Every row gives one point. To make a cloud, some directions were put in groups of two or more. Within a group, all points are equally far from the middle, so they leave a hole (a ring in 2 directions, a hollow ball in 3). The other directions are filled evenly. Then the cloud was stretched, turned, moved and blurred a little. Count the holes, and give their numbers of directions, smallest first.
In the rows, zero is written as 128.

Cloud, 13 rows:
[[146 124]
 [125 121]
 [103  66]
 [152  78]
 [147 128]
 [178 164]
 [135 118]
 [103 179]
 [173 121]
 [175 121]
 [120 100]
 [ 72 159]
 [102  65]]
Holes: 0

Cloud (19 x 3):
[[ 67 127  61]
 [ 71 126 119]
 [165 128 143]
 [182 117 142]
 [ 81 107 128]
 [176 139 177]
 [126 107  65]
 [113 186 127]
 [158 126 165]
 [109 135 159]
 [ 98 148 132]
 [195 113 139]
 [ 87 134  86]
 [155 142 120]
 [125  99 124]
 [165 159  71]
 [155 157 153]
 [181 148 110]
 [147 108  53]]
Holes: 0

Cloud (28 x 4):
[[123 140 155  75]
 [106 182 152 150]
 [ 77  96 120 137]
 [138 150  90  87]
 [102 136 186 118]
 [138 169 119 182]
 [157 126 184 156]
 [129  69 153 143]
 [151 124  90  83]
 [174 105 173 138]
 [154  98  63 129]
 [187 158 133 147]
 [156 112  60 136]
 [153  62 133 137]
 [174 108 160 105]
 [ 95  79 153 115]
 [158 147 151 184]
 [112  66 144 111]
 [170 102  83 105]
 [ 88 172 142 107]
 [102 128 175  92]
 [144 190 123 129]
 [129 186 155 119]
 [ 78 113 112  88]
 [169 122  80 104]
 [165  79 121 166]
 [136 124 118 193]
 [160  98 178 143]]
Holes: 1 (4)

Cloud:
[[137  97 144 107 153 122]
 [142 169 168 104 108 129]
 [126 143  88 112 113 175]
 [170 128 137 135 155 165]
 [ 91 192 118  77 141 129]
 [141 117 206  77 168 136]
 [114 218 176  86 145 123]
 [123 110 170 153 183 150]
 [111 113 126  79 172 163]
 [ 88 119 118 156 112 145]
 [146 149 101 113 152 186]
 [154 140 170 124 189 188]
 [135 172 175  80 109 178]
 [137 197 136 119 157 110]
 [ 94 139 209  70 118 126]
 [ 83  94 155 108 152 133]
 [124 173 149 102 175 127]
 [111 179 140  83 141 189]
 [155  86 160 137 160 120]
 [114 160 132 118 202 202]
 [129 170  70 132 103 168]
 [136 138 162  68 192 182]
 [125 169 150  89 100 103]
 [ 92 166  95  76 139  97]
 [ 97  92 121 141 104 143]
 [ 71 193 124 104 135 165]
 [127 138 129  86 129  87]
 [137 152  82 146 110 161]
 [161 175 100  97  89 135]
 [151 164 121  99 154 157]
 [173 178 143  75 113 163]
 [110 123 188  82 153 124]
 [147 144 122  91 149 151]
 [111 154 144  67 156 177]
 [137 168 168 133 162  85]
 [ 82 158 169  60 185 132]
 [113  80 132  92 157 118]
 [109 153 187  87  76  75]
 [151 150 178 100 180 110]
 [178 149 110 148 149 127]
 [ 99 172 152  97 177 168]
 [119 152 180 104 163 140]
 [150 189 152 133 165 101]
 [122 139  75 147 162 159]
 [ 99 160 105  80 153  95]
 [154 162 143 119 113 117]
 [122 110 128 122 136 121]
 [121 140 112  61 186 197]
 [134 129 211 126 181 150]
 [127 114 182 100 130  97]
 [160 132 203 105 172 153]
 [119 152 196 154 117 152]
 [132 153  88 142 109 157]
 [ 88 115 132 100 179 105]
 [ 74 148 110  78 129 115]
 [187 130 122  84 168 120]]
Holes: 0

Cloud, 77 rows:
[[136 100  78 179 123 185 117 167]
 [ 92 168 143 165 132  53 141 124]
 [149 132 104  76 100 109 146 101]
 [ 94 169 115 153  92 136  86 147]
 [112  94 128 187  98 111  98 178]
 [169 139 118 167 109 174 157 156]
 [115  87  96 175 151 155 111  89]
 [173  94 139 173 113  86  74 109]
 [189 124 169 121 115 169 121 137]
 [162 115 108  87  74  91  56 128]
 [ 81 172 113 112  89 103 112  98]
 [154  91 105  90 103 120 105  75]
 [195 169 164 182 127 130 137  88]
 [143  81 125 107  93 111 145 188]
 [ 95 126 151 141 116  78  61 172]
 [176 150  90 141  67 120  56 156]
 [ 99 177 130 170 122  82 170 119]
 [128 115 133 147 176  88 154 143]
 [184  99 126 186 157 111 120 108]
 [162 112 142  89 118  96 101 177]
 [130 170 143 188 153 115  91  51]
 [146 122  83 172  92 136 122 171]
 [102 141 114 122  56  70 104  92]
 [105 106  77 138 135  84 120  65]
 [129 191 133 124  91 134  99 174]
 [ 91 121 139 109 150 128  90  80]
 [163  91 138 223 110 104 115 125]
 [165 139  96 173 119  75  79 162]
 [120 125 180 111  79 132 155 124]
 [ 87 134 143 153 186 116  95 153]
 [193 104 182 141 132 176 114 168]
 [188 132 131 112 109  60 105  95]
 [137 157 163 166  94 160 133  98]
 [128 122  73 155 164  96 120 140]
 [143 134 170 132  70  74  70  89]
 [160  88 115 107  60 143 121 136]
 [161 108  87 158 115 202 118 166]
 [127  87 104 134 104  91 160 167]
 [ 93  89 114 127 114 189 106 112]
 [127  74 148 108  75  91  93 114]
 [159 158 141 116 118 193 103 150]
 [ 71 152 120 129 118 128 129 134]
 [ 86 104  91 179 121 148 114 145]
 [103  91 129 124 134  88  42 153]
 [117 125 141 104  82 121 107  41]
 [134 133  91 100 107 166 138 176]
 [211 145 146 158  98 115 113 134]
 [171 125 132  82 138 169  95 133]
 [117  98 118 158 143 126 109  42]
 [131 174  87 107  99  83 138 149]
 [116  87 146 117  80 135 136  48]
 [185 130 115 138  74 148 120 159]
 [172 128  95 197 120 144  99 167]
 [154 111  97 223 134 120 131 114]
 [ 70 146 102 162 120  97 122  98]
 [125 125 162 204 112  93  86 141]
 [138 166 130 106  87 130 134 166]
 [146 106 132 124 148 203 159 139]
 [114 139 169 135  69 111 114 142]
 [125  84 110 126  66 135  96 184]
 [107 133 110 107  74 171  61 137]
 [133 129  75 154 160 103 156  92]
 [193 141 129 131 119 164 130  97]
 [133 129  64 135  88 127 152  87]
 [187 144 194 179 115 138 155  87]
 [184 165 167 199 113 125 153 121]
 [137  82 125 122 168 107 151 136]
 [117 181  90 202 102  98  84  89]
 [181 169 130 191 143  73 120 133]
 [154  78 125 218 146 134 112 115]
 [115 140 151 179 183 140 130 108]
 [128  74 205 112  95 146 114 113]
 [ 99 145 159 143 155  63  95 135]
 [129 152 114 100  98 114 135 184]
 [134 139 179 162 145  85  68 105]
 [162 180 131 180 101 128 165 127]
 [139 187 107 125 120 143 152  84]]
Holes: 2 (2, 4)

Cloud:
[[171 150 164 136 112 104 143 171 160]
 [145 100 151 198  85 127 194 140 154]
 [ 87 144  73 158 176  82 113 141 159]
 [ 85 122 111 101 165 134  68 109 141]
 [190  89 149  94  95 134 126 131 163]
 [181 133 140 161 161 103  54 160 153]
 [122  48 125 115 134  83  88  78 134]
 [154 106 140 111  96 177 171 140 159]
 [150 133 188  92 105 105  74 119 147]
 [160 110 168 106  87  91  95  69 163]
 [155  97 158  92  80 117  81  62 182]
 [156  66 159  86 138 135 123 178 104]
 [111  81 123 145 113 136  97  70 149]
 [ 93 101 102 151 166  91 149 104 178]
 [139 111  98 107 126  37 175 134 170]
 [134 108 134 170  85 136 197 162 121]
 [110  75 138  77 171  79  62 137 143]
 [199 115 113 112 194 105 133 127 109]
 [125 113 133  88  93 165 129 146 152]
 [170 149 100 130 127 185 113 154 152]
 [129 163  88 169  63 128 141  97 161]
 [107  60 182 134  66 171 111 114 101]
 [135 115 107  78 126 146 107  42 121]
 [186 112 157 145 124  87 109 104 174]
 [118 109  74  57  85 123 116  79 144]
 [215 112 122 144  88 167 122 126 103]
 [124  99 139 117 133 157 128  67 145]
 [ 64 147 100 109  98  75 119 147 127]
 [ 70 102 116 119  75 130 117 148 132]
 [ 61 140  92 151 152  63 100  99 132]
 [127  97  94 126 121 146  98 121 104]
 [218 163 106 148 106 109 110 151 159]
 [143 149 126 169 159 117 171 108  97]
 [ 72 127 131 151 126 112 110  78 154]
 [173  83 114 110 100  52 147 115 177]
 [151 186 116 171  93 146 147  93 141]
 [135 116  90 162 136 155 145 122 126]
 [ 82 146 168 150 103 117 106  88 155]
 [116  86 146 106 162  99  70 110  56]
 [128  83  77  74 116  89  97 126 104]
 [124 101  75 103 121  84  51 121 128]
 [153 122 148 179 164 130 202 109 124]
 [ 99  69  81 129 168 122 138 107  94]
 [113 139  95 152 119 117 174  99  88]
 [142 150 137  79  86  72 138  97 160]
 [181 155 139 140 167 102  87 135 132]
 [150 181 162 143  59 133  94 142  86]
 [107  80 151 109  90 143  88 126 160]
 [118  67  74 120 202 103 124 126 148]
 [121  66 180 109  93 119  70 145 101]
 [158 160 124 128  77 176 143 159 200]
 [124 150 135 139  54 100 147 115 152]
 [148  60 158 130  84  86 103 112 132]
 [209  97 116 141 159 129 132 123 104]
 [170  80  70 157 113 140 140 106 140]
 [124 164  85 144 108 120 145 157 160]
 [ 92 137 131 143 139 128 154  65  92]
 [113 108 141 173 135  98 166 115 157]
 [145 166  99 154 112  96 152  95 126]
 [115 127  88 153 213  97 162 141 155]
 [121 155 166 168 122 102 111 100 157]
 [139  61 101  91 141 127 142 196 122]
 [166 100 191 175  98 109 146 153 107]
 [177 118 109  86  98 166 149 146 184]
 [134 132 105 136 119 108 201 155 107]
 [173 168 125 152 120  91  83  94 153]
 [156  91  96 126  95 126  93 118 104]
 [182 116 150 165  83  78 141 123 189]
 [131 131 156 164 128 194 131 103 103]
 [122  88 122 102 167 130 135 115 177]
 [203 120 127 102  60 139 119 120 143]
 [ 98 175 128  88  90  78 115 123 179]
 [127  87 134 134 160  71  43 137 140]
 [135 143  95  83 122 139  52 110 148]
 [127 139 133 135  53 100 171  98 132]
 [110 127  80 146 121 143 100 160 140]
 [163 119 122 120  53 120  63 143 137]
 [173 110 105 107 174  99 112 135  88]
 [107  50 141 100 142 115  96 146 131]
 [160 159 141 112  93 110 112 153  94]
 [173 166 104  89  89  74 154 104 177]
 [171 123 175 119  99  96 108  76 160]
 [126  72 104  98  70 108  98 112  81]
 [189 171 106 128 129 100 167  75 128]
 [102 102 144 103 108 142 103  95 180]
 [119  89 142 166 115 104 200 112 141]
 [195 108 211 121  95 169 103 168 109]
 [139 118 110 183 170  88 183 104 127]
 [126 138 163 158  21 107 113 120  91]
 [102  84 127 169  62 122 164 123 160]
 [205 122 156 173 121 101 123  93 164]
 [135  83 112 100 174 111  90 107 100]
 [115 148 143 210  98 107  98 106 104]
 [205 172 106 155 106 101 112 158 160]
 [157  72  50 106 133  95 132 111 134]
 [133 135 165 199 141 172 139 140 126]
 [120 112 113  88 151 165 110 120  69]
 [169  66 170 123 156 174 147 147 114]
 [141 116  77 136 120  53 168 110  97]
 [ 98  74 115 115 164 115 179 175 143]
 [216 108 183 137  88 134 125 112 165]
 [ 70  95 155 167 117  69 130  98 112]
 [166 118 167 101 123  85 157  88 142]
 [149  61 127  80 107 110 129 114 158]
 [ 94  58 147 120 117 148 128 175 107]
 [104  98 143 105 128 124  38  99 160]]
Holes: 2 (2, 2)

Cloud (103 x 9):
[[143 146 105  66 147 122 178 117 176]
 [139 127  90 111  63 123  98 115  86]
 [104 172 108 153 113  97 166  82 145]
 [127 141  84  82  74 128 155  93 106]
 [106 152 115  85 161 142 141  62  90]
 [161 156  70  83 142 148 134 172 116]
 [122 104 175  51 153 148 126 119 117]
 [131 115 120 174  86 156  92 103  87]
 [147 100 159 115 177 153 105 141 163]
 [125  69 108 107 104 110  92  88 124]
 [104 103 124 108 109 178 211 149 104]
 [178 112 126  64 137 123 142 151 108]
 [186  85 135  78 109 121 155 145 107]
 [146 109 138 163 112  85 206 161  99]
 [159 171 128 158 154 122 207  90 122]
 [120  99 129 111 157 146  92  99  73]
 [162 120 171 150 127 135 153  43 103]
 [108 123  86 146 142 123 139 139 197]
 [ 84 102 105  96 132  84 149 156 175]
 [139 231 118 148 113 144 157 106 129]
 [126 172  89  73 104 118  80 122 115]
 [136 132  80  66 139 111 150  76 104]
 [151 203 116  86 130 143 164 134 152]
 [126 132 126  67 130  75  89  80 129]
 [133  85 137 165 131  88 167  92 136]
 [120 169 161 116  79 167 108  80 120]
 [ 84 113  61 133  99 157 150 127  89]
 [114  71 119 125 124 109  94  61 121]
 [156  66 133 106  85 126 154 106  62]
 [132 144  89  95 114  73 132 170 151]
 [130 160  56 163 107 139 155  92  70]
 [111 191  81 103 137  70 100  89 129]
 [122 140 180 105 199 137 136 144 160]
 [194 119  75  88 100 153 154 147 114]
 [200 139 102 116 113 142 143  71  82]
 [149 118 137  95  69 107 130  84 135]
 [134  53 147 107  99 160 158  83  72]
 [145 141 100  98 170 110 200 155 165]
 [126 202  90 116 134  81 117 167 135]
 [121  99  96 141  67 175 140 171 131]
 [165 117 110 105 177 155 143 179 145]
 [158 176  57 112 136 132  72 121 152]
 [ 70 165  54 127 165 147 100 131 109]
 [122 136  84  71  86 135 106  78 118]
 [115 179 115 170 129 164 178  94 143]
 [192 143 132 109  97  92 117 126 135]
 [111 154  77 120 118 135 199 179  99]
 [ 83 184 169 117 161 111 118 136 120]
 [107 200  84 169 141 167 148 142  95]
 [ 91 131  84 113 128 116  82 163 105]
 [ 95  88 121 133 137 106 143 142 182]
 [104 152  61 147 128  79 140  79 137]
 [159 122 167 174 146 123 160 105 150]
 [128 193  99 152 150 146 181 153  75]
 [191 102 120 164 127 161 177 174 109]
 [125 174 104 103 105 129 192  96  88]
 [106 114 174 103 145 165  98 103  89]
 [129 160 134  86 192  93 187 116 142]
 [139 163 134 153 192  70 137 142 153]
 [172 206 106 150 102 141 109  93 146]
 [141 217  87 138 155 105 128 118 175]
 [138  90 154 174 111 105 183 102 130]
 [116 166  90  82 126  61 132 134 153]
 [177 137 144  85 143 116  91 143 131]
 [102 109 158 163 112 163 125 112  53]
 [107 174 103  76 109 145  87 163 116]
 [116 142  72 141 120 189 102  88  94]
 [130  66 127 138 126 196 181 126 115]
 [148  96  98 145 164  79 168  76 105]
 [109 168  98  60 180 112 151 124 112]
 [135  96  97 133 130 186 178 151 153]
 [103 157 117 146 100 215 146  96  81]
 [168 118 178 117 120 190 140  71 100]
 [ 90 129 136 101 157  60 155 129  98]
 [177 100 128  83 124 127 201 146 136]
 [142  90 116  97 136 119  88 129  91]
 [ 98 219 125 128 146 128 105 158 135]
 [110 165 111 173 128 163 191  90  63]
 [ 51 128  93  79 148 155 151 142 135]
 [ 98 122 123 162 120  98 136 111  60]
 [146  71 140 130  98 187 137 128  53]
 [109 118  85 174 118 185 177 133 123]
 [ 89 127 123 130 164 197 154 105 130]
 [129 137  83 171 103 189 143  70  80]
 [ 72 172  97  68 132 115 138 153 135]
 [147 137 126 116 132 143 201  80 154]
 [135 129  84  94  82 162 135 194 137]
 [115  88 143 142 120 114 135  79 164]
 [ 84 187 143 112 123 133 154 130 157]
 [192 152 112 146  72 124 109  99 137]
 [192  89 139 136 106  97 173  93 120]
 [129 121 136 117  77  88 176 126 139]
 [138  94 160 131 131 112 157 138 176]
 [143 162 109 178 154 125 181  82  74]
 [119 133 147  92 167 188 124 134  96]
 [153  99 110 180  73 124 147 123 131]
 [ 66 115 172  92 165 145 105 148 141]
 [130 143  82  79 116 179  72  92 130]
 [161 141 154 130 103 117 131  93 173]
 [132 174 102  60 154 173  89 120 168]
 [160 164 124 127 142 121 148  85  59]
 [119 163 111 133 120 215 141 146  75]
 [124 111  70 118 177 116 130 114  79]]
Holes: 2 (2, 6)

Cloud, 90 rows:
[[161 115  93  95 143 155 134  85 110]
 [169 105 101 153  95 151 172 125 123]
 [105  75  98 118  77 107 100 161 111]
 [110  76 131 124 116 153 148 157 123]
 [184  88 162  97 119 112  89 170 181]
 [144 127  83 196 109  97 179 109  67]
 [142  89  58 126  51 141 102 125 129]
 [181 128 110  82 170  99  73 104 157]
 [135  76 109  74 136 104 121 161  84]
 [143  75  95 152  41 127  91 134  84]
 [128 126 135 117 108  72 114 162 107]
 [174 100 119 134  49 124  89 138 112]
 [157  90  96  59 154 110  73 172 145]
 [222 123 164  69 132 142  88 140 123]
 [154 133 160 113 109 133 115 104  61]
 [158 102  89 103 137  69  95 157 152]
 [150 127 151 150 108  83  97 173 132]
 [ 93  89  60 147  56  94 166 105  57]
 [186 127 124 147 100 132 126 186  74]
 [137 136 189  99 159  86 114 124 117]
 [150 102 151 164  99 143 134  68  70]
 [122  98 144 142 102 140  86 163 175]
 [ 48 108 156 169 118  99 141  69 110]
 [185  59  69  59 167 134 160 147 124]
 [137  90 180 145 130  67  75 105 143]
 [199  84 131  55 126 142  75 136 124]
 [134  42 135 135  78 136  98 148 151]
 [144 100 134  79  84 100  88 135 176]
 [140 132 100 102 105 122 118  54  96]
 [165  62 127 145  81 189  96 117 112]
 [ 83 101  92 120 152  80  82  82 121]
 [117 115 137 106 191 139 111 145 150]
 [163 155 100 166  98  91 107  95 153]
 [182  87  70 158  91 132 140 130 148]
 [175 138 155 157  91 138 115 118 164]
 [126 104  93  93 107  93  85 162 154]
 [167 149 102 165  97  94 159  76 107]
 [115  79 129 164 103 127 113 104 179]
 [153 135  99  50 123 160 107  95 129]
 [142 101 148 127 106 106 148 157 104]
 [155 135 129 148 126 136 143 181 132]
 [ 86 111 130 154  50 127 127 126  73]
 [177 131 133 162 140 123 151  78  75]
 [129 104 151 109  44 146 113 127 148]
 [141 116 134 119 109  81  94 176 128]
 [167  74 143 134 175 110  99 173 133]
 [111 123 105 141 140  97  70  42 120]
 [122  69  58 111 171 130 122 117  80]
 [182 159 112 111 133 120 112  77 136]
 [148  95 138 147 116 112 104 184 136]
 [ 75  96 141 175 123 102 133 111 105]
 [133  84 160 159 163  94  77 103  90]
 [140 107 116 125 203 123  98 131 139]
 [123 159  97 142 161 105  94  84  96]
 [108 152 113 178 119 135 133  85  79]
 [116  37 134 131 123 111  81 134 105]
 [164  53 106  78 146 118  83 181 110]
 [121  57  79  63 126 144 135 106 153]
 [186  95  63 147  78 116 162 100  90]
 [148  87 177 123 130 104 122 109 149]
 [126 131 111 160  85 153 101  86 168]
 [151 100 158 106 140  98  51 114 116]
 [150  88 128 170 164  74 111 110 161]
 [151 105 182  94 159 136  52 121 172]
 [179 120  66 111  81 130  98 176 114]
 [ 80  87  75 104 155 122 123  82  83]
 [149 128 154 112 146 127 148 144 168]
 [161 133  80 154 154 105 100 102  93]
 [123 148 140 164 176 110 109  81  80]
 [138 102 106 108 156 176 140  95  96]
 [159 122 103 149  97 161 109 103 160]
 [120  94  95 125  95  96 135  86 163]
 [190  48  84  73 120 142  84 134 101]
 [145  56  90  92 132  98 119  76 110]
 [179 127  74 100  79 139 145 121 117]
 [108 155 153 165  91 131  93 113  82]
 [102 109 177 105 136 156 102  64 112]
 [ 75  54 110 197 126  98 113  86 126]
 [125 102 131  51 142 148  91 148  94]
 [133 118  81 187 110 136 115 112 106]
 [ 90  87 143  96 112 142 114 157 122]
 [164 112  96  77  72 120 150 167 118]
 [164  83  80 106 108 110 140 130 170]
 [129  86 133 108 142 181 109 133  71]
 [131 143 170 162 108  68 142 129  98]
 [121 100 148 175  57 146  94 103 145]
 [155 163 100 138  91  58  95 146 133]
 [170  73  84  97 101  82 157 129 119]
 [172 110  46 102 103 154 106 169  92]
 [169 139  93 108  70 109 121 117 157]]
Holes: 3 (2, 2, 2)

Cloud (101 x 9):
[[157 105 142 156 128  65 104 153 176]
 [111 126 133 112 134 128 167 165 162]
 [180 104 154  82 138 157 202 160  54]
 [100 143 125  98 112  75  82 121 147]
 [125 132 107  90 170 134  94 138 192]
 [ 88 129  95 110 153 169 122 114 154]
 [116  89  88 154 156 168 153 132 107]
 [127  78 102 153  83 101 102  99  89]
 [152 121 167 167 172 151 129 144  94]
 [140 126 111 119 173  79 104 169 168]
 [ 89 131  98 146 138 149 138 144 133]
 [120 126 114 209 140 130  88 138 120]
 [137 139 161  86 204  80 128 156 109]
 [114 127 162 132 167 143 167 168 172]
 [123 153  99  40 135  91 105 144  83]
 [122  92 176 107 118 164  63 119  88]
 [117  82 151 118 116 124  85 123 104]
 [107 112 105 130 184 136 148 133 172]
 [144 118 118 113 129  82 137 158 147]
 [171  79 129 170 153  92 117 111  33]
 [119 150  75 137 134 113 165  89 121]
 [131 142 141 124 156  61 169 135 180]
 [137 104 205 141 124 123 183 148 147]
 [150  75 138 134  97 102 170 196 176]
 [162 134 128 100 119 173 128 142  89]
 [135 163 104 109  87 121 148 161 172]
 [127 146  68 146 152 148 115 192 156]
 [127 111  92 196  99 137 129  92 128]
 [ 81 171 141 192 162 153 131 154 126]
 [115 177 148 110 148  96 141 179 146]
 [116 174 110  61 200 157  99 172 137]
 [112 179 130  66 195 102  71 178  83]
 [ 94  75 142 115 104  89 126 141 119]
 [210 140 102 138 141  70 127 129  94]
 [120 109 129 128 197 167 118 119 112]
 [150 123 112 115 167 162 106 171 153]
 [153 158 157 124 177 158 162 165 150]
 [150 154 148 112 202  81 129 101 139]
 [115 160 173 173 185 104 123  86 132]
 [160 118  86  86 110  99 139 159 152]
 [ 92 106  95 157  62 163 132 105  57]
 [179 134 149 154 131 120 181 168 153]
 [153  98 103 154 160  74 179 180 174]
 [126 165 116 169  80  76 148 118  87]
 [131 141 120  82  94 156  91 158  91]
 [167 108  93 119 151 105 156 151 181]
 [160 139  85 113 136 202 139 115  85]
 [179 200 161  87 111 141 136 141 128]
 [100 175 121 136 174 167 141 144 127]
 [140 111  89  45 121 136  96 143 131]
 [ 76 138 156 147 127 114 108 114 130]
 [188 142 184  97 158 143 143  98 117]
 [151 147 115 195 135 103 157 123 104]
 [113 140 127 135  87 149 172 151 161]
 [ 87 157 144 165 151 169  57 115 126]
 [115  93  98 110  98 116 173 119 106]
 [127 155 124 111 164 104 151  92 165]
 [161  82 145  48 144 151 122 150  89]
 [ 89 140 126  93 111  82 160 119 110]
 [ 77 124 118  74  53  80  86 105 150]
 [158  97 177 114 144 126 184 134  57]
 [103 172 117 112 116 156 203 169 110]
 [119 104 149  92 157 116 135 137  75]
 [134 139  39  88 141 118 134 125 108]
 [149 128  99 129 157 142 134 242 142]
 [169  90  92 105 127 153 121 169 107]
 [131 180  88 122 161 109 113 148 146]
 [121 116 156  81 184 174 159 176 129]
 [131 177 174 153 194  93 166 221 164]
 [148 139 175 177 121 125 134  99 152]
 [ 89 123  76  68 133 154 117 196 104]
 [153 141  98  83 143  78 125 183  69]
 [158 112 167 107 124 139 168  82 125]
 [134 102  96 102 151 144 123 203  83]
 [122  39 120 107 116 120 124 137 144]
 [181 140 141  99 142 124 103  97 144]
 [117 105 160  44 122  95 179 164 152]
 [106 136 115 114 128 124 142  87 185]
 [102 187 126 153 140  96 201 211 168]
 [152 138 126 106 146 185 115 164 157]
 [106 194 146  60 111 118  91 158 119]
 [181 128 144 100 129  92 146 150  98]
 [168 135 158 163 169  87 149 129 119]
 [143  74 155 144 131  96 140 143  77]
 [157 184 108 124 156 145  67 100 108]
 [109 183 113  59 164 174 121 174 115]
 [112  77 128 136 130  78 127 149 102]
 [ 96  45 152 103 110 131 120 159 135]
 [133 118 112  34  96 167 138 127  87]
 [ 52 137 122  89 137 135  75 137 127]
 [147 169 113  96  98 151 111 165 149]
 [139 109 116 153  89 163 134 147 152]
 [160 116  71  54  80 154  97 182 104]
 [ 87 107 153 166 174 128  85 134  51]
 [ 71  91 160 101 185 136  92 207 134]
 [ 83  93 122 171  78 120  94  94  67]
 [119 121 136 112 138  55 164 164 175]
 [122 107  97  56 207 161 111 228 131]
 [150 135 154 155 195 161  57 143  98]
 [198 126 123 106 147 140 174 151 115]
 [182 168 135 144 129 137 113 137  64]]
Holes: 0
